Rows are points. The points of each table are mixes of a few directions, plus a little noise. Count the directions of each table, and those that both share. Where both have some left over, give the other angles between the two spaces (their principal angles), to ten degrees, smallest first.

First (5 x 3):
| -.58 |  .34 | -.12 |
| -.30 |  .18 | -.06 |
|  .94 | -.56 |  .18 |
| -.25 |  .14 | -.05 |
|  .19 | -.12 |  .04 |
Second (6 x 3):
|  .89 |  .07 |  .57 |
| -.53 | -.05 | -.33 |
| -.25 | -.02 | -.16 |
| -.56 | -.05 | -.36 |
| -.02 | -.01 | -.01 |
|  .48 |  .04 |  .30 |
Directions: first 1, second 1, shared 0; angles 40

First (10 x 8):
|  .44 |  .49 | -.57 |  .03 | -.25 |  .47 | -.35 |  .31 |
| -.05 | -.02 |  .03 |  .01 |  .02 | -.05 |  .03 | -.02 |
| -.05 | -.54 |  .37 | -.47 |  .22 |  .06 | -.39 | -.49 |
| -.68 | -.45 |  .68 |  .29 |  .25 | -.84 |  .91 | -.17 |
|  .11 |  .09 | -.10 |  .48 |  .10 | -.32 |  .52 |  .15 |
| -.52 | -.17 |  .32 | -.62 | -.19 |  .18 | -.40 | -.13 |
|  .08 |  .39 | -.30 |  .16 | -.19 |  .11 |  .08 |  .30 |
|  .42 |  .49 | -.58 |  .01 | -.26 |  .48 | -.37 |  .28 |
|  .54 | -.08 | -.22 |  .07 |  .19 |  .16 | -.23 | -.15 |
| -.30 | -.22 |  .32 | -.02 |  .08 | -.26 |  .24 | -.13 |
Second (7 x 8):
| -.31 | -.06 |  .47 | -.37 | -.19 | -.50 |  .29 |  .56 |
|  .28 |  .02 | -.47 |  .22 |  .13 |  .00 | -.11 | -.61 |
| -.62 | -.06 | -.23 |  .94 |  .31 |  .25 | -.12 |  .03 |
|  .62 |  .24 | -.22 | -.28 | -.19 |  .34 |  .03 | -.44 |
|  .41 | -.20 | -.29 |  .17 |  .32 |  .35 | -.52 | -.41 |
| -.12 |  .09 |  .35 | -.29 | -.19 | -.01 |  .20 |  .42 |
| -.22 | -.05 |  .39 | -.38 | -.18 | -.45 |  .26 |  .44 |
Directions: first 3, second 4, shared 1; angles 50, 60

First (9 x 11):
| -.25 | -.01 |  .50 | -.08 | -.33 | -.53 | -.17 | -.53 | -.80 | -.56 | -.42 |
| -.24 | -.04 |  .27 |  .00 | -.19 | -.22 |  .06 | -.15 | -.46 | -.26 | -.06 |
|  .60 | -.09 | -.43 | -.10 |  .32 |  .58 |  .24 |  .43 |  .78 |  .64 |  .28 |
| -.60 |  .01 |  .35 |  .10 | -.20 | -.22 |  .17 |  .01 | -.58 | -.31 |  .14 |
| -.50 |  .14 | -.06 |  .26 |  .28 |  .43 |  .49 |  .73 |  .33 |  .28 |  .72 |
|  .61 |  .40 | -.31 | -.06 |  .47 |  .14 | -.44 | -.24 |  .71 |  .23 | -.45 |
| -.10 | -.22 | -.60 |  .23 | -.28 | -.07 | -.22 |  .07 |  .34 |  .12 |  .19 |
|  .22 |  .39 |  .46 | -.16 |  .50 |  .25 |  .20 |  .03 |  .02 |  .05 | -.17 |
|  .26 | -.54 | -.23 | -.11 | -.57 | -.38 | -.32 | -.43 | -.33 | -.20 | -.26 |
Second (11 x 11):
| -.22 |  .08 | -.29 |  .23 |  .16 |  .22 |  .14 |  .56 |  .31 |  .19 |  .48 |
| -.50 | -.43 |  .39 |  .25 | -.40 | -.01 |  .13 |  .53 | -.43 |  .07 |  .48 |
|  .23 |  .35 |  .25 | -.21 |  .41 |  .11 |  .26 |  .16 | -.23 | -.11 | -.01 |
|  .79 | -.22 |  .55 | -.73 |  .15 |  .28 |  .81 | -.09 | -.57 |  .04 | -.13 |
| -.32 | -.47 |  .09 |  .16 | -.34 |  .15 |  .29 |  .53 | -.14 |  .20 |  .54 |
|  .13 |  .21 |  .31 | -.13 |  .21 | -.05 |  .08 | -.03 | -.28 | -.15 | -.12 |
|  .28 |  .08 | -.60 | -.06 | -.08 | -.19 | -.50 | -.85 |  .57 | -.04 | -.62 |
|  .56 |  .94 | -.25 | -.28 |  .91 |  .05 | -.06 | -.29 |  .33 | -.19 | -.50 |
| -.55 | -.25 |  .25 |  .31 | -.34 | -.06 | -.06 |  .42 | -.26 |  .02 |  .40 |
| -.02 | -.05 | -.53 |  .18 | -.25 | -.25 | -.63 | -.69 |  .53 | -.01 | -.45 |
| -.37 | -.20 | -.24 |  .33 | -.41 | -.26 | -.49 | -.27 |  .22 |  .01 | -.13 |
Directions: first 4, second 4, shared 2; angles 30, 30
